Rows are points. The ring and each string are closed loops that go straight from each point to the next, and from the last back to the first. Before rounding, they use only three directions, however many columns there are. Count how often each string passes through the ring. Passing back the other way cancels.

Ring:
array([[ -8, -11, -30,  -7],
       [ -1, -26, -39,  21],
       [  4, -34, -33,  37],
       [ 15, -32, -15,  39],
       [  9, -14,  14,  14],
       [-19,   8,  32, -16],
       [-35,  18,  24, -35],
       [-29,  12,   5, -34]])
String:
array([[-60,  32,  56, -45],
       [-40,  16,  27, -29],
       [ -9,  -6,  -1,  -4],
       [-23,  13,  10, -33],
       [-33,  20,   8, -48],
       [-33,  16,  -1, -42],
       [-27,   3,  -7, -21],
       [-13,  -7,  -7,  -3],
       [-19,  -6, -17,  -7],
       [ -6, -11, -15,   0],
       [  5, -19, -38,   4],
       [  6, -29, -55,  18],
       [ -6, -31, -46,  28],
       [-11, -26, -29,  26],
       [  2, -22, -21,  18],
       [ 15, -33, -32,  33],
       [ 10, -24, -19,  22],
       [ -8, -15,  -7,  12],
       [  2, -18,  -9,  16],
       [ 25, -30, -12,  33],
       [ 43, -37,  -4,  47],
       [ 26, -26,  11,  34],
       [ -7, -11,   9,  11],
       [-10,  -8,   6,   4],
       [-17,  -4,  16,   1],
       [ -6,  -7,   3,  -1],
       [ -6,   2,  18, -12],
       [-33,  24,  51, -38]])
Times through: 4
String (26 x 4):
array([[-20,  -7, -16,  -6],
       [ -3, -11, -16,  -2],
       [  8, -17, -41,  -2],
       [  3, -24, -51,  10],
       [-11, -29, -46,  26],
       [-11, -18, -17,  16],
       [  1, -17, -13,  11],
       [ -3, -25, -15,  29],
       [ 17, -40, -18,  54],
       [ 41, -40, -12,  50],
       [ 21, -22,  -5,  20],
       [ -2, -14,   4,  14],
       [  7, -17,  12,  22],
       [ 27, -23,  13,  28],
       [ 27, -23,   4,  26],
       [  6, -17,  -3,  15],
       [  1, -19,  -4,  19],
       [  8, -36, -14,  50],
       [ 19, -45, -34,  58],
       [ 10, -43, -42,  50],
       [ -6, -43, -55,  50],
       [-15, -16, -19,  12],
       [ -7, -14, -20,   5],
       [  4, -14, -28,  -1],
       [ -1, -11, -40, -11],
       [-17,  -6, -33, -15]])
Times through: 0
